Every row gives one point. To make a cloud, some directions were put in groups of two or more. Within a group, all points are equally far from the middle, so they leave a hole (a ring in 2 directions, a hollow ball in 3). The other directions are filled evenly. Then the cloud was stretched, turned, moved and blurred a little. How many holes are there, and how many directions does each take, smallest first?
In the rows, zero is written as 128.

Cloud:
[[ 90 185 158]
 [ 93 157 128]
 [ 95 115  92]
 [ 97 126 176]
 [119 192 163]
 [ 89 162 137]
 [ 74 150 169]
 [143 169 164]
 [136 113 157]
 [139 168 152]
 [139 104 146]
 [142 167 157]
 [123 162 125]
 [ 74 157 169]
 [126  93 140]
 [120 187 159]
 [ 90  98 108]
 [111 118 171]
 [139 181 178]
 [116 112 163]]
Holes: 1 (2)

Cloud:
[[139 145 163  54 123 137]
 [125 108  69 142  93 122]
 [170 172 128 154 180 149]
 [113  64 107 133 133 154]
 [ 98 138 158 136 148 169]
 [128  94 187 112 141 135]
 [154 117 169  66 145 147]
 [196 128 176 113 151 148]
 [131 161 141 145 185 155]
 [103  95 103  90 155 137]
 [147 141  89 161 140 184]
 [163 115 164  75 113 104]
 [154 144 113 152 162 190]
 [141  85 176  95 134 120]
 [180 121 113 145  79 133]
 [182 121 122 203 172 156]
 [154 128 110 179  95 167]
 [150 171  95 162 146  95]
 [155 203 144 130 139 133]
 [138  98 158 142 112  96]
 [139  69 112 195 130 154]
 [160  83 158 166 108 164]
 [214 110 164 162 126 130]
 [160 121 170 104 176 136]
 [133 177 166  68 126 115]
 [190 149 152 169 124 176]
 [198 110 134 181 154 181]
 [158  97 169  75 129 120]
 [166  97  76 154 149 150]
 [153  88 109 109 108 157]
 [163 107 189 158 138 141]
 [140 138 139 150 124  80]
 [176 167 177 105 157 128]
 [104 153 174  80 118 122]
 [110 160 125 152 154 107]
 [ 79 130 105 128 148 117]
 [142  91 147 113  92  98]
 [154 131 156  67 107 136]
 [173 167 178  90 131 126]
 [143  85  80 147  94 109]
 [ 94 127 101 133 166 122]
 [121  94  82 106  99 117]
 [112 141 139 137 135 187]
 [191 157 156 165 119 101]
 [178 159 156 178 105 130]
 [128  73 149 143 116 113]
 [177 174 108 144 103  94]
 [100 151 150  94 102 140]
 [135 108  79 171  91 105]
 [128 174 149 164 158 137]
 [159 194 140 121 151 156]
 [159 121 152 133 104 176]
 [190 129 165 131  94 124]]
Holes: 1 (6)

Cloud (79 x 8):
[[100  99 118 135 116  73  94 161]
 [148 135 153  96 126 136 149 179]
 [171  67 149 127 150 123 103 161]
 [163 149 133 129 130 182 156 176]
 [116  64 129 169 128 185  93 153]
 [169 154 129 170  96  95  87 119]
 [173 197 110 179 146 112 138 157]
 [132 177 141 175 129 123 166 129]
 [188 167 114 195 108  99 134 175]
 [ 88 137  88 111 145 157 130 156]
 [138 109 100 150 167 131 160 195]
 [146 193 159 156 119 122 134 163]
 [122  79 152 145 109 118 109 114]
 [119 132 149 189 154 166 134 123]
 [173 145 151 151 128 117  74 129]
 [ 86 112 107 160 121 152 177 152]
 [163  85 152 145 136 143  94  99]
 [204  99 148 145 131 136 146 171]
 [159 114 122 149 200 125 144 118]
 [133 105 120 171 139 111  86 114]
 [139 170 122 160 148 100 189 163]
 [172 104 144 132 113 133  80 100]
 [100 104  86 166 119 101 163 158]
 [136 128  69 195 105 165 106 161]
 [139 144  89 176 129 186 111  98]
 [112 146 145 152  70 115 159 165]
 [150  76 153 163 149 105 127 116]
 [141 123 101 140 150 142  68 150]
 [142 142 127 118 157 186 101 126]
 [130 129 128 109  86 146 122 172]
 [152  89  77 177 131 127 132 158]
 [128 109 182 148 173 154 134 167]
 [139 116 132 126 155 204 143 156]
 [144 146 111 181 151 110 176 174]
 [169  99 143 110 138 153 124 185]
 [120 111 123 167 110 147 185 182]
 [158 150 104 137  82 153  83 132]
 [146 166 111 137 177 126 138 193]
 [183 163  58 206 110 148  95 143]
 [121  85 150 180 162 156  98 153]
 [203 175  92 179 107 124  88 175]
 [107 155 106 184 153 109 169 162]
 [163 167 105 171 172 148 102 108]
 [175  96 145 133 109 148  72 160]
 [187 169 123 164  74 118 110 172]
 [ 87 159 131 167 168 158 105 142]
 [150 156 113 150 103 113  78 175]
 [127 131 146 107 143 128  86 138]
 [122 106  97 174 119 108 178 160]
 [172  99 137 116  94 134 160 119]
 [ 94  93 106 140  90 162 116 155]
 [106 183 150 131 118  88 129 162]
 [114 160  93 151 114  70 165 184]
 [124  88 118 125 170  98  90 169]
 [125 135  72 125 129 150 141 169]
 [146 121 172 144  87 149 103 132]
 [147 160  64 173 145 153 136 146]
 [144 124  93 120 124  72  90 145]
 [125 136 146 153 176 129  89 144]
 [208 139  92 176 139 145 101 188]
 [104  88 108  94 123 140 116 144]
 [165 128 159 134 144 156 132 203]
 [ 75 152 113 142 174 152 142 136]
 [ 96  68 136 170 102 122 107 152]
 [157 158 116 193  92 131 131 214]
 [144 163 105 165 123  96 164 197]
 [171 170 119 218 139 130 133 154]
 [160 105 165 136 149 102 180 131]
 [131 119 134 139 145 186 172 144]
 [178  69 112 152 106 152  75 115]
 [124 116 107 100  94 135 134 150]
 [136 136 192 182 138 156 128 160]
 [164 179 118 213 146 165 139 135]
 [191 122 124 147 114 103  76 167]
 [139 117  96 172 126  63 161 171]
 [123 152 154 191 102 126  88 135]
 [143  84 164 139  99 100 112 180]
 [179 170 112 165 122 182 169 143]
 [180 203 114 145 115 164 134 128]]
Holes: 1 (6)

Cloud, 100 rows:
[[134 163 136 116 176 133 123 125  60]
 [161  92  84 135 144 157 108  80  93]
 [118 171  70 116 107 117 124 111  82]
 [156 180 101  93  87 120 170 144 127]
 [112 127 109  66 134  63 109 175 153]
 [158 146 148 166  85 150 158  87 111]
 [200 170 123 117 135 133 131 122 151]
 [161 102 173 117  91  98 153 144  97]
 [124  69  77 127 105 125 205 155 131]
 [107  98  51  86 177 108 111 115 150]
 [185 165  77 104 156 124 153 133 105]
 [111 116 109 165  87 121 126 153 157]
 [ 92 144  61 130 104  86 152 142 107]
 [127  87 100 112  96 110 210 144  75]
 [132 175 146  87 123 111 171 109 113]
 [115  75 103 111 195  63 103 117 114]
 [191 174  84 134  95 133 130 108 126]
 [196 138 162 112 101  79 126 117 128]
 [109 136 159 166 138 139 101  48  90]
 [190 152 123 147 140  71 128 130  80]
 [197 144  78 142 159 159 129  91 104]
 [154 163 136  84 180 118 156 114 144]
 [134 114 124  77 169 147 171  75 106]
 [150 108 182 150 160 115 152  57 107]
 [109 202 136 145  71 108 118 121 136]
 [175 154 129 170 127 153 122  67 111]
 [128  47 114 113  94 115 165 139 142]
 [121  80 113  79 146  99 182 143  90]
 [ 81 110 152 150 114 101 121 160 137]
 [101 119  64 130 108 124 202 141  95]
 [ 99 120 124 138  64  75 166 125 160]
 [149 192 162 166  85 115 122  90 113]
 [146  97 157 134 134 133 154  75 153]
 [109 141 125  88  86 161 176  65 100]
 [124 109  84  68 192  89 118 160 124]
 [107  82 114 169 117 130 169 100 159]
 [102  87 148 107 189  79 117 153 119]
 [115 129 141 131  91  95 193 171 108]
 [100 124 114 158 129  93 115 107 123]
 [115 138 162 158 174 114  88  74 138]
 [172 167 134 115 137  86  70 115 103]
 [103 177 129 103  58  78 165 159 170]
 [155 156 101 150  72 144 147 116 141]
 [175 171 187  78 154 101 111  71 127]
 [134 100 147  99 137 160 182  99  75]
 [ 90 112  56 105 151 120 116 108 158]
 [104 148 140 162  78 116 144 104 170]
 [173 125  87 146 195 167 132  88  68]
 [130 120 128 158  53 101 182 103  79]
 [138 119 124 135 195 105 162 119 104]
 [165  84 178  99 177  95 134 139  95]
 [173 123 176 109 107  78 128 115  80]
 [150 157 189 125 154  89 140  59 101]
 [160 114  55 111 162 161 121 102  85]
 [ 80 170 131 104 138 104 104 151 187]
 [144  97 114 154 120 152 116  85  75]
 [152 129 119 142 149 182 106  65  95]
 [126 129 141 167 143 106 112 115 119]
 [ 78 122  94 132 114 164 191 120 171]
 [117 110  47 126 141 133 155 134  56]
 [149 112 134  69 157  58 133 141  92]
 [133 134  90 131 168 154 174 100 100]
 [138 139 135 156 132 178 120 105 105]
 [ 76 129 172  77 134  94 141 104 145]
 [ 91 109 123 100 126 163 169 112  64]
 [131 131  97 120 216 128 144 125 121]
 [162 132 148  84 139 146 112 102 133]
 [179 164  83 133 133 143 124  95 134]
 [ 78 143  99 136 104  98 145 147  91]
 [142 134 102  52 102  95 139 167 135]
 [108 133 131 142 154  81 132 167 126]
 [141 142  99 145 112 116  99 126 159]
 [122 114 199 125  94 115 146  95 143]
 [120 160 119 108  88 136 170 139 180]
 [168  76 114 107 107 111 165 154 149]
 [138 187 131 146  72 168 155  76 131]
 [118  95 130 121 158 156 115 128 155]
 [165 124 129 129  97 117 154 149 171]
 [141 107 143 152 131 160 109  58  76]
 [140 180  75 118 126 127 149 133  83]
 [164 112 105 164 146  98 113 128 124]
 [130 131 212 106 121 107 148 132  72]
 [153 155 135 159 142 120  90  85 131]
 [118 119 178 121 178 112 116 129  84]
 [107 182 108 127 146 124 122  84 121]
 [110  84 150  90 140 145 180 138 124]
 [117 103 184 106 129  75 110 141 145]
 [108 146 179 100  93 128 121  83 141]
 [166  81 122  93 124 112 172 176 144]
 [159 109  35 139 137 141 142 108 141]
 [ 87  86 117 112  94  89 156 113  67]
 [119 108 120 158 181 144 144 117 103]
 [143 131  93  94 151 141 104 128 140]
 [146 179 131  83 119  92 166 150 128]
 [135 186 126 108 153 117  91  92 101]
 [172 166 128 136  34 128 157 132 132]
 [159 131 190 133 141 101 134  59 124]
 [161 137 145 112 121  45 133 145 161]
 [101  75 175 127 118 123 165  96  87]
 [192 108 165 118 106 121 135 108  77]]
Holes: 2 (2, 3)
